Each point is reached from the start by the listed moves, each made 0, 1 or 2 times, or once backwards (-1), plus a little noise. Say if it took an odd or an even number of moves. Then give how often each move was made.

Moves:
(1): .29; .00; -.13; -.09
(2): -.03; .22; -.09; .01
(3): .06; .11; .26; -.10
Start: .21; -.15; -.01; -.07
Points:
.44; -.03; -.47; -.08 => odd (1, 1, -1)
.94; -.18; .31; -.48 => odd (2, -1, 2)
-.01; .52; .42; -.15 => odd (-1, 2, 2)
-.08; -.38; .19; .01 => even (-1, -1, 0)

Moves:
(1): .11; .03; .04; .05; -.03; .00; .08; .07; -.04; -.03; -.01; .02; .06
(2): .04; .10; -.01; -.09; .09; -.03; -.08; .09; -.14; -.09; .03; .07; -.08
(3): -.01; .04; .09; -.04; .02; .00; .03; -.03; .01; -.04; .16; .00; -.02
(4): -.17; .09; -.09; .05; -.09; -.02; -.03; -.06; -.04; -.15; -.05; -.01; .08
(5): .08; .08; .08; .06; .22; .05; -.15; .01; .10; .07; .00; -.10; -.11
(6): .00; .02; -.10; -.01; -.08; .15; .06; .10; -.20; .12; .09; -.10; .06
(7): -.15; .05; -.02; .09; .10; .00; .16; .08; .09; .07; .15; .10; -.03
(8): -.07; -.08; .11; .06; -.08; .11; -.02; .15; .09; .03; .08; .08; .04
(9): .03; .03; -.07; -.03; -.02; .07; .04; -.11; .13; .03; .12; .02; -.06
(10): -.01; .01; .04; .00; -.15; -.05; -.08; .03; .05; .22; -.06; -.02; .03
(11): .03; -.08; -.11; -.06; -.05; -.14; -.19; -.09; .06; .01; .14; -.01; .04
(12): -.02; .02; .08; .00; .10; .02; .04; -.13; .00; -.08; -.05; .15; .11
Start: -.10; -.03; .02; -.05; .05; .09; -.03; .06; -.06; -.05; .03; -.15; .13
Points:
.44; .01; .78; .17; -.07; .36; -.18; .49; .27; .65; .08; -.58; -.03 => even (2, -1, 2, -1, 2, 0, -1, 1, 0, 2, -1, -1)
.13; -.13; -.26; -.31; .30; .11; -.53; .38; -.49; .18; .77; -.57; -.08 => even (-1, 1, 1, -1, 1, 2, 0, 0, -1, -1, 2, -1)
-.62; .21; .17; .30; -.03; .54; .46; .31; .12; -.49; .41; .14; .27 => even (1, 0, 1, 2, 0, 0, 1, 2, 1, -1, -1, 0)
-.88; .32; .34; .29; -.10; .22; .16; .30; .45; .01; .13; .52; .24 => odd (0, 1, 0, 2, 0, -1, 2, 2, 1, 2, -1, 1)
.29; .21; -.51; -.32; -.04; -.13; -.75; .30; -.94; -.13; .22; -.70; .16 => odd (1, 2, 0, 1, 1, 2, -1, -1, -1, 0, 2, -1)
-.36; .12; -.24; -.13; -.46; .13; -.33; .53; -.65; .46; .03; -.53; .20 => odd (-1, 1, 0, 1, 0, 2, 0, 0, -1, 2, 0, -1)
.45; -.22; -.46; -.33; -.16; .35; -.18; -.10; -.23; .10; .71; -.41; .20 => even (1, 0, 0, -1, 0, 2, -1, 0, 2, -1, 2, 0)
.01; .03; .69; -.09; .89; .38; -.34; .03; .55; -.24; .63; .16; -.31 => odd (-1, 1, 2, -1, 2, -1, 0, 2, 1, -1, 0, 1)
